Rows are points. Each copy is the shape, with its points in the same order, stretched, turned, moved and blurred by noise. Is it also mirrored, or only turned?

Shape (8 x 3):
[[-12 -10  62]
 [ 45 -10 -18]
 [ 46 -20 -38]
 [ -5 -21  42]
 [ 28  13 -31]
 [ 20 -22   2]
 [ 42  21  -5]
 [-24  29  11]]
Copy 1 (8 x 3):
[[ 54 -38  17]
 [-49 -10  24]
 [-71 -19   9]
 [ 28 -40  12]
 [-42  18   0]
 [-23 -31  10]
 [-30  20  29]
 [ 30  21 -16]]
Copy 1 is: mirrored
Copy 2 (8 x 3):
[[ 27  35  44]
 [-29 -39  18]
 [-29 -59  10]
 [ 25  12  39]
 [-34 -29  -8]
 [ -1 -24  25]
 [-42  -9  11]
 [  4  25 -13]]
Copy 2 is: mirrored
Copy 3 (8 x 3):
[[ 29 -24  47]
 [ -6  66  15]
 [-28  74   5]
 [  7 -11  42]
 [  4  59 -17]
 [-10  30  25]
 [ 29  63   5]
 [ 32  -4 -21]]
Copy 3 is: mirrored
Copy 4 (8 x 3):
[[-39  -5  64]
 [ 19  37 -12]
 [ 20  46 -36]
 [-37   9  42]
 [ 26  10 -22]
 [-10  27   2]
 [ 35  14   9]
 [-14 -41  16]]
Copy 4 is: mirrored

Shape (10 x 4):
[[-34   7  26 -12]
 [ 20 -26  10   9]
 [ 82 -27 -60 -40]
 [-33 -23   5 -61]
 [ 11   0  15   5]
 [-54  13  21  -7]
 [ 13 -39  -2  11]
 [  3 -21  -8   9]
 [-32 -12  38 -30]
 [  0  -3 -22  37]]
Copy 1 (10 x 4):
[[-12  32   7  -4]
 [ 22 -22   2  -6]
 [ 42 -58 -89 -34]
 [-34  16 -22 -44]
 [ 25   7  -4   4]
 [-34  38   9  13]
 [  7 -37   0  -2]
 [  0 -19  -9   9]
 [-16  34  13 -30]
 [  2 -21 -15  44]]
Copy 1 is: only turned
Copy 2 (10 x 4):
[[-62   6  -2  19]
 [  1 -38   2  10]
 [ 72 -33 -18 -75]
 [-69 -19  -1 -47]
 [  4 -14   5  15]
 [-73   6 -20  22]
 [  1 -55 -10  12]
 [  1 -29 -17  14]
 [-68  -6   7  -1]
 [  6 -19 -43  41]]
Copy 2 is: only turned
Copy 3 (10 x 4):
[[-10 -34 -19  32]
 [ 22 -16  30   7]
 [ 58  38  19 -99]
 [-27 -42 -34 -32]
 [ 25  -7  -4  16]
 [-25 -24 -28  36]
 [  8  -5  43   3]
 [  7   9  16  10]
 [ -9 -58 -16  16]
 [  8  32  23  36]]
Copy 3 is: mirrored

Shape (10 x 4):
[[  0 -22  -8 -15]
 [-33 -15   8   2]
 [ -4 -24  17   6]
 [ 11 -24   8 -11]
 [ 15 -30  18  62]
 [-15 101  16  39]
 [  6 -29  -7 -14]
 [  9 -27 -29 -17]
 [  8  17 -14  67]
 [-34  -5  22  35]]
Copy 1 (10 x 4):
[[ 16  -6 -26  -7]
 [ -6 -21   4  -4]
 [ 16 -13   4  16]
 [ 32   1 -12   8]
 [  9 -26  -6  72]
 [-58  85  41  32]
 [ 22  -4 -23  -2]
 [ 21   6 -51  -1]
 [-43  12 -19  69]
 [-21 -23  20  24]]
Copy 1 is: only turned
Copy 2 (10 x 4):
[[ 10  -6  16 -25]
 [-11  -7  29   9]
 [ 18 -11  31   3]
 [ 29  -4  28 -21]
 [ 50 -44  16  47]
 [  0  80 -42  77]
 [ 14 -10  17 -31]
 [  7 -12  -1 -40]
 [ 25 -14 -38  54]
 [ -2 -12  25  48]]
Copy 2 is: only turned
Copy 3 (10 x 4):
[[  7 -15  11  -2]
 [-22  -9  17  14]
 [-14 -32   4  10]
 [  1 -22   4 -11]
 [-24 -53 -37  43]
 [-79  64 -82  20]
 [ 18 -15  11  -7]
 [ 31 -12   6   5]
 [-17  -9 -53  54]
 [-52 -21   2  35]]
Copy 3 is: mirrored
Copy 4 (10 x 4):
[[-21 -26  12 -20]
 [-27 -21 -14  17]
 [ -2 -30  10  12]
 [  1 -34  16 -13]
 [ 16 -11  51  53]
 [ 18  88 -51  33]
 [-15 -33  21 -21]
 [-32 -23  31 -31]
 [ -4  39  42  45]
 [-15  -5  -8  50]]
Copy 4 is: mirrored

Shape (12 x 6):
[[-17 -30  11 -36   4 -27]
 [ 19  14  -9  24 -43  -9]
 [ 50 -20 -12  47 -45  11]
 [-47 -24  29  -8  47 -29]
 [-23  54 -21  36   0  -6]
 [ -8 -27  33 -51  69 -45]
 [  2 -22  43 -24  27 -55]
 [-42 -34  -1 -30  27 -53]
 [  8   5 -34  19   4  26]
 [ 57   3   6  16 -44   9]
 [-49   9  31 -46  20  -4]
 [ 22 -33  22  47 -25  10]]
Copy 1 (12 x 6):
[[ -1 -22  14  -1   2 -35]
 [ 17  31  -5  19 -28  31]
 [ 36 -10  -7  27 -24  73]
 [-24 -19  46  30  20 -42]
 [-27  60  -3  50  10   6]
 [  4 -27  50  -7  49 -50]
 [ 27 -13  54   0  17 -32]
 [  3 -17  13  20  11 -74]
 [-20   3 -19  37  19  28]
 [ 31   3   4  -3 -16  61]
 [-52  13  28  -4  19 -46]
 [  6 -26  25  33 -24  53]]
Copy 1 is: only turned
Copy 2 (12 x 6):
[[-14 -25  31 -28   1 -41]
 [ 22  -2 -28  -5 -34  -1]
 [ 33 -38 -34   2 -39  27]
 [-61 -13  38  -8  14 -20]
 [-30  32 -57   7   0  -6]
 [-29 -15  61 -50  43 -18]
 [-13  -2  58 -40   0  -6]
 [-54 -22  32 -39   2 -44]
 [ -5 -29 -46   1  21  -9]
 [ 54 -14 -19   0 -20  16]
 [-27  15  30   8  31 -50]
 [  4 -41   5  19 -40  20]]
Copy 2 is: mirrored
Copy 3 (12 x 6):
[[  1 -31   9 -18  -1 -46]
 [-12  14   8   3 -30  23]
 [  2 -15  -3  12 -45  54]
 [  5 -18   5  14  56 -48]
 [-31  59 -12   8  34  23]
 [ 21 -51  39 -28  60 -49]
 [ 16 -39  52   1  21 -37]
 [-23 -36  12  -5  32 -59]
 [ -9  12 -35 -22  17  35]
 [ 20  -5  18 -12 -45  40]
 [ 19  13  -6 -25  33 -65]
 [ 23 -20  -7  33 -26  23]]
Copy 3 is: mirrored

Shape (11 x 6):
[[  12    6    9   -2   15   25]
 [  17   16   40   29   24  -20]
 [  31   38   24  -45  -35   26]
 [  13   -9   19  -16   12  -52]
 [  31   68 -101   16  -33    5]
 [  11   11    3   -5    6    4]
 [  24  -11   15   32   -1   12]
 [   1   -6    9   16   -7   -5]
 [  -8   14   33  -38   17    0]
 [ -65   37   44   23  -26  -58]
 [ -14   36  -21   12   12   21]]
Copy 1 (11 x 6):
[[  9  -2   7   3  17   8]
 [-13  24  29  35  33 -33]
 [ 89   3  11  12 -16 -15]
 [ -8 -15  11  16  18 -74]
 [ 29  82 -91 -28 -17 -13]
 [ 11   3   1   5   9 -13]
 [ -5  33  31 -16  27  -4]
 [-11  10  18  -8   2 -19]
 [ 21 -38  10  39  -6 -23]
 [-37  16  29  58 -71 -62]
 [ -6  17 -25  14 -11  13]]
Copy 1 is: mirrored
Copy 2 (11 x 6):
[[ -8   4 -19  23  19  37]
 [ 28  10  15  38  36  12]
 [  5  53  -5   5  -2  88]
 [ 49  -9  10 -15  -6   4]
 [ -2  46 -85  85 -51  15]
 [  4  11 -15  20   6  34]
 [ 11 -22  -2  51   9  46]
 [  4  -9   9  29  -7  28]
 [ -7  28   3 -24  24  29]
 [-15  39  77  15 -28 -29]
 [-36  25 -29  42   9   9]]
Copy 2 is: only turned

Shape (12 x 8):
[[   6   -5  -13 -121   12  -10   22  -10]
 [   0   11   -5   14   11  -16  -34  -13]
 [  -1    8   32    4  -12    6   -8  -28]
 [  15    9   23   32    1   88  -48    7]
 [ -61   11   16   27    8  -17    3    3]
 [  18    9   -5   17  -32   -8  -40    0]
 [   4  -56   25  -37  -10    2  -56    9]
 [  -4    0   -1   33  -46  -12  -10    7]
 [  14    6    3   33    4   -7   25  -19]
 [  -4    0   26   -9    9  -13   21   -1]
 [  11  -18   -9   16  -10   83  -38  -29]
 [   1    9    6  -28  -18   -2  -20  -27]]
Copy 1 (12 x 8):
[[  8 -19  20 -52 -50  60  61 -36]
 [-13   1 -25  -5  46  -4  -8 -10]
 [ 25 -17   6   4  20 -18  -6   6]
 [ 60  57  11   7  24  -1 -68  48]
 [-49 -34  16  -9  39 -12 -29  18]
 [ 20  -5 -47  -9  15 -17 -18   5]
 [ 47 -30 -33 -12  11  40 -13 -24]
 [ -7 -20 -32   5   8 -28 -24  22]
 [ -7   8   2  27  20 -29  15   9]
 [  2 -24   8   8  17  12  17  12]
 [ 49  53   5  11   0  -4 -62   0]
 [  9 -12  -4 -24   9  -8  -2 -19]]
Copy 1 is: only turned
Copy 2 (12 x 8):
[[ -3 -57 -16  -3  64  17  51   9]
 [ 14  34  26 -11   3  -7 -32  -7]
 [ -8  24 -16 -26 -30   4 -17 -15]
 [-26  47  -5  39 -73  12 -27  21]
 [-34   1  31 -28  -8 -13 -30 -54]
 [  7  52   9 -10 -20 -43 -22  13]
 [ 14 -17   1 -25 -25 -24 -37  46]
 [-12  45  -4 -25 -28 -59 -33 -17]
 [ 12  32 -18  -1 -10  -4 -27 -52]
 [  3 -10   1 -13  -7   2  -3 -39]
 [-31  36 -44  21 -34  11 -53  36]
 [ -5  15 -14 -23   3  -4  -3  13]]
Copy 2 is: only turned
Copy 3 (12 x 8):
[[ 30  -3  18 -41 110   1 -59  42]
 [  5  15 -12 -13 -19 -12 -19 -20]
 [-10 -14  17 -33  -8  15   2 -14]
 [-14 -42 -22 -12 -50  69 -40 -50]
 [-17  19  21  36 -10  17  28   3]
 [  0 -24  -8  -8 -35 -29 -36 -20]
 [-51   1 -16 -24   0  -3 -67  33]
 [-12 -35   4  18 -29 -29  -4  -8]
 [ 14 -21 -19 -16  -7  -3  34 -12]
 [  5  -7   6 -14  12   9  14  28]
 [-32 -41 -36 -24  -3  48 -40 -68]
 [ -3  -9  17 -33  20  -5 -30 -15]]
Copy 3 is: mirrored

Shape (14 x 8):
[[ 20 -11   7  33 -21  35  19 -26]
 [ 45 -51 -31  -6  14  19 -11  -5]
 [ -6  -2  23 -35 -32  38 -12   0]
 [ 20  20  22  39 -27   6  65 -24]
 [ 12  -3  49 -21 -26  47  58  10]
 [ 65  -4  10  47  18   1 -21 -39]
 [  4  30 -36  -8   9 -45  10   4]
 [ 26 -31  56 -19 -40  10 -23  38]
 [ 49   2  51 -12  45 -17 -26  35]
 [-28  41  25 -43  43  22  25 -12]
 [ -6  37 -23   3  14  32   6 -30]
 [ -5  16  -8  12 -10  36 -25  21]
 [ 10 -24  44  -8 -42  -8  50  54]
 [-21 -42   4 -15  46 -12  37 -25]]
Copy 1 (14 x 8):
[[ 14   0  29  27 -10   1  33  -5]
 [ -8 -24 -59  29  -4  14  30  -2]
 [-24 -23  32 -21  16  39  10  16]
 [ 42  31  42   3  11 -11  40   2]
 [ 35  -4  41  -2  42  16  40  40]
 [ 40   8 -30  35 -22  19  -8 -33]
 [-18  61 -29 -34   6   4  11   2]
 [ 12 -50  15 -31   7  19 -13  30]
 [ 44   8 -51  -6  29  13 -50  20]
 [-19  49  16  -5  68  30  -7  19]
 [-26  49  15  22   2  26   9   1]
 [-32  10  18   0 -13  20 -15  26]
 [ 38 -15  26 -52  28 -26  30  48]
 [-16   9 -18  10  58 -20  24 -20]]
Copy 1 is: only turned
Copy 2 (14 x 8):
[[ 10 -36  10  51 -33  31  -9 -15]
 [  3 -33   0  -4 -43  -9  61 -17]
 [ 47 -36 -28 -10   9  17 -26 -17]
 [ 10  -3   8  95 -14  36 -11 -20]
 [ 16 -34 -29  57  21  51  -4 -21]
 [ 19 -19  76  30 -37  15  30 -23]
 [ 15  63   0  -1  -5 -18   1 -17]
 [ 70 -45  -9  12  21  22   0  26]
 [ 26  -2  53 -13  53  24  49  12]
 [ -9  -4  -7 -16  45  25 -16 -53]
 [  3  10   9 -11 -30  21 -30 -55]
 [ 34  -5  -8 -21 -20  25 -24   4]
 [ 33 -19 -47  61  31  23  14  37]
 [-49 -30  12  16  23 -25  14 -12]]
Copy 2 is: mirrored
Copy 3 (14 x 8):
[[ 30  -8 -35  -4 -19  34  12 -12]
 [ 56 -32 -21  29  21  14 -48 -42]
 [ 14  30  27  21 -20  19 -42   0]
 [ 39 -27  -1 -19 -44  16  56  21]
 [ 41   5  60 -23 -23  49 -15  21]
 [ 67  -9 -58 -11 -19 -32  12 -55]
 [ 20 -33   4  58  15 -47  41   9]
 [ 17  18  23 -22 -44 -24 -79  -3]
 [ 67  11  37 -25  17 -81 -36 -28]
 [ 25  39  66  19  39  12  33   6]
 [ 22  10 -17  31  30  15  35  -6]
 [  9  19 -26   5  22  -6 -24  14]
 [ 10 -31  55 -36 -35  -7 -30  33]
 [  8 -26  51   8  36   7  24 -45]]
Copy 3 is: mirrored
Copy 4 (14 x 8):
[[ 39   0   6 -59 -35 -12  15  12]
 [ 27 -54 -53 -37 -15 -21 -28   2]
 [ 18 -13   5   6 -29  23 -25  43]
 [ 23  12  23 -62 -56  -8  68  15]
 [ 21 -46  37 -13 -38   3  37  49]
 [ 67  27 -30 -39  -5 -42  29 -18]
 [-55  22 -46 -30 -20   6  28 -14]
 [ 22 -15  30  28 -19 -50 -33  42]
 [ 20 -12  -9  22  45 -57  13   6]
 [ -7  -9   2  -6  23  64  46   8]
 [  7  22 -34 -49 -11  42  28  24]
 [  1  24 -11 -29  -2  -9 -21  46]
 [-20 -40  48  -2 -39 -54   6  45]
 [ -5 -49  -3 -40   4  24   4 -57]]
Copy 4 is: mirrored

Shape (14 x 9):
[[ 13  -6  23  15  17 -93  26  20   7]
 [  1  18  43  16  -1 -47   5  70  52]
 [-47 -35  16  61 -27   8  11  12  12]
 [ -1  62   7  74 -12  -3   5 -19   4]
 [-30 -20 -46 -10  34 -26 -46  41 -17]
 [-24 -10 -29 -10 -22 -72  48 -14 -23]
 [ -5  35  -7  -1 -20 -60 -33  23   3]
 [-28  13  68 -22  12 -57 -14  55  13]
 [ -5  -3   6 -15 -14  11   8 -42  21]
 [ 20  -8  46 -14 -29  26  37 -21 -31]
 [ 16  38  19  20  12  -1 -18   1  43]
 [-46  39   9 -26 -14  12  19   8  25]
 [ -5   2  -1  -1 -23   6  36   4  17]
 [  7   8  22  14 -21  -8 -23  -7 -43]]
Copy 1 (14 x 9):
[[-33 -21   9 -36  26 -12 -33 -46 -31]
 [  0  20  27 -56  47 -39 -43  14  -4]
 [-20   6 -28  38  17 -24 -49  55  -1]
 [ 40  19 -14  39  57 -43  -6   4  -9]
 [ -5  50 -45 -31 -31  42 -31  -4 -33]
 [-62   5 -25  -3  -3 -12   4 -36  -8]
 [ 19  41 -13 -50   5 -43 -15 -28  -9]
 [ -5 -22 -13 -93  24 -11 -33   2 -18]
 [ 17 -18   1  -4 -11 -13   3   7  29]
 [ -2 -69  20 -15  -9 -21  29  28 -17]
 [ 52  14  16 -17  29 -22 -17   2  10]
 [  2  18 -21 -26  27  -6  15  29  35]
 [-11   5  13  -1  10 -21   7  22  13]
 [ 23 -24 -19 -19 -10 -30  -1   6 -37]]
Copy 1 is: mirrored
Copy 2 (14 x 9):
[[-26  23   8  75 -13 -28  -6  23 -45]
 [ 24  60  57  99  11 -11 -24 -11  13]
 [-25  13   9  35 -51  14 -55   2  24]
 [ 29  -2  -6  65 -90  26  22 -59   2]
 [ 42 -17  42   5  24  23 -47  55 -63]
 [-69   4   2   9 -31  32  32  47 -45]
 [ 28  15  71  39 -37   1  16   8 -41]
 [ -9  16  82  89  31 -35 -36 -18 -16]
 [-21 -12   0  12 -18 -13  29  -5  30]
 [-60  -1 -13  -9   3 -34  24 -69  19]
 [ 49   8  19  67 -21 -15  12 -29  21]
 [ -8   2  40  44  16  45  24 -27  40]
 [-18  23   4  19  -6  22  20 -11  28]
 [ -3 -14  27  -1 -41 -28  -1 -48 -32]]
Copy 2 is: mirrored
Copy 3 (14 x 9):
[[ -2 -33  41  16  67 -28 -48  33 -13]
 [ 10   3  71   3  47  21   4  23   0]
 [-52  12  53 -22 -13   3 -18 -62  44]
 [ 56   4  22  -4   1  -6  -5 -42  54]
 [-44  74   6  -7  -2  -4 -57  41   2]
 [-38  -9 -14  33  53 -49 -23  -6   3]
 [ 15  37  32  20   8 -35  -7  20 -11]
 [  3  24  53  -4  58   1 -11   2 -54]
 [ -2 -10 -21 -10 -22 -17  29 -18  -9]
 [  9 -24 -15  31 -19  28   6 -68 -46]
 [ 43   3  17 -15 -10   8  16  15  11]
 [  0  35 -20  -1  26   7  57 -33  -2]
 [ -7   0  -1  15   5  17  21 -23   7]
 [ 16  16  16  17 -34  -6 -36 -40 -24]]
Copy 3 is: only turned
